Rows are points. Two turns around zero, p and q, are shown by what they do to some points. Where does a point land after both, in the order given? Backwards means that the second turn is done in reverse. Each puzzle has new turns, and all numbers are rounded.
(in the rows, 128 means zero)

Turn p:
[160 147] -> [160 146]
[145 143] -> [145 143]
[101  89] -> [100  90]
[136 148] -> [136 148]
[ 98 113] -> [ 98 114]
Turn q:
[122 126] -> [122 130]
[106 152] -> [123 160]
[145 154] -> [157 140]
[139  79] -> [109  81]
Where do these land?
p, then q backwards: [122 138] -> [118 133]
q, then p: [ 96 102] -> [ 87 126]
q, then p: [166 144] -> [168 119]

Turn p:
[167 125 119 111] -> [162 126 103 140]
[135 156  81 118] -> [122 168  89 135]
[100 143 137 147] -> [105 141 154 121]
[101 153 140 125] -> [116 147 146 102]
[143 118 128 158] -> [129 122 140 160]
[122  73 163 110] -> [135  63 136 111]
Turn q:
[110 100 110 177] -> [130  89 102 169]
[117  93 130 162] -> [126  86 125 155]
[131 169 139 112] -> [135 171 140 123]
[142 123 148 115] -> [131 125 151 113]
[170 143 124  92] -> [149 147 134  78]
[ 98 140 117 110] -> [ 98 150 116 130]
Where do these land?
p, then q: [124 196 107 126] -> [144 197 123 131]
p, then q: [141 103 131 165] -> [137  98 138 161]
q, then p: [140 139 115 109] -> [137 142 110 113]
p, then q: [107 110 125 115] -> [101 119 121 120]
q, then p backwards: [128  91 162 125] -> [108 101 161 147]

Turn p:
[ 99 121 127 122 122  97] -> [101 109 142 137 138 107]
[124 106 146 107 138 131] -> [145  96 137 130 126 130]
[137 150 145 120 120 126] -> [137 144 153 124 126 129]
[184 118 136 170 119 144] -> [171 167  96 151 143 140]
[200 131 123 150 157 128] -> [177 161  97 105 166 137]
[ 63 140 119 125 133 137] -> [ 72 105 140 127 107 146]
[ 89 129 100 102 107 134] -> [ 93 112 130 122  89 108]
Turn q:
[ 70 132 129  94 149 136] -> [ 99 134  91 129 179 142]
[132 153 130 153 126 131] -> [132 135 143 158 119 131]
[161 135 178 149 126 156] -> [140 103 171 136 111 171]
[147 126 134 169 128  91] -> [151 128 169 138 125  94]
[109  95  79 135 115 108] -> [123 119  95 121 124  71]
[137 121 138  97  92 132] -> [ 97 130 131  97 107 138]
[139 134 107 100 160 142] -> [153 146  95 117 132 148]
Where do these land?
p, then q: [132 135 144 166 114 122] -> [142 131 135 169 132 136]
p, then q: [132 151 164 116 117 178] -> [107 113 151 133  84 165]
q, then p backwards: [141 125  97 163 120 139] -> [131  97 128 114  94 143]
q, then p backwards: [137 116 101 147 146 154] -> [143  88 128 125 123 149]
p, then q: [120 143 124 144 156  91] -> [140 133 111 130 173 142]
p, then q: [128 100 166  66 120 107] -> [143  99 180  76 131 117]
q, then p: [ 91 123  90 135 141 140] -> [ 99 132  88 116 150 116]
p, then q: [143 132 138  86 110  93] -> [133 143 172  95 146 122]

Turn p:
[157 135 127 106 160 131 170 103] -> [157 118 127 136 173 119 131  87]
[ 96 149 111 150 111 152 137 151] -> [131 160 112 109 128 163 123 157]
[ 96 117 105 110 135 123 119 164] -> [ 86 143 123 110 137 131  98 137]
[132 166 181 158 146 156 101 141] -> [170 150 176 154 113 131 117 167]
[159 118 123 120  85 113 140 162] -> [125 119 125  73 121 100 151 136]
[155 108 173 141 101 149  95 104] -> [141  98 172 141  86 134 163 134]
[146 152 111 143 114 141 116 114] -> [159 131 117 120 100 139 125 119]
[ 89  99 130 115 148 149 171 132] -> [ 99 129 130 133 185 161 135 130]
[129 121 131 101  98  81 114  96] -> [100 128 112 141  99  94 159  98]
[111  99 115 148 155  81 100 139] -> [ 92 104 104 153 120 102  95 153]
[138 144 103 115 156 133 144 101] -> [148 128 112 139 146 135 111  89]
Turn q:
[140 138  85 151 140 101 136 119] -> [126 121 109 139 175 120 135 100]
[164 149 112 131 113 136 108 146] -> [172 144 133 126 138 112 117 111]
[117 116 148 108 150 136 129  81] -> [ 84 131 158 136 119 154 117 126]
[141 153 126 172 147  94 114 134] -> [126 109 124 136 165  79 114 124]
[ 92 140 126 143 133 142 136 104] -> [ 93 145 107 131 134 135 114 144]
[132 164 104 135 124  78  98 146] -> [142 106 109  96 154  91 109  94]
[126  96 161 104  92 150 154 128] -> [129 139 133 140  67 146 155 138]
[100  76 146 116 133 153 112 106] -> [111 109 136 147  97 177 110 152]
[140 121 145  92 120 162 163 188] -> [170 147 144 101 101 137 179 163]
Where do these land?
p, then q backwards: [154 109 103 141 122 119 200 153] -> [103 147  80 136 156  98 133 180]
q, then p: [129 109 108 137 208 137 102 151] -> [118  94 187 136 165 124  85 149]
q, then p: [134 125 170 139 145 145 108  72] -> [117 149 145 162  92 136 135 179]
p, then q: [134 169 174 147 139 143 155 138] -> [146 137 167 129 150  79 150 138]
q, then p backwards: [139 135 104 139 132 145 133  97] -> [ 98 142 128 112 150 133 140 115]
p, then q: [148 149 145 142  98 134  92 117] -> [147 145 119 141  90 103 143 107]
q, then p backwards: [132 140 108 125  96  99 135 138] -> [150 139 105 115 112 109 143 107]
p, then q backwards: [ 76 129 145 102 100 130 106 143] -> [112 144 156 109 134 154 164  89]
p, then q: [143 114 106  99 110 127 136 154] -> [107 122 140  98 114 156 130 111]
p, then q backwards: [ 74 112 141 142 123 119 116 125] -> [102 110 143 146 137 152 157  99]
p, then q backwards: [146 117 103  94 133 110 123 119] -> [128 144 123 124 115  86 116 110]
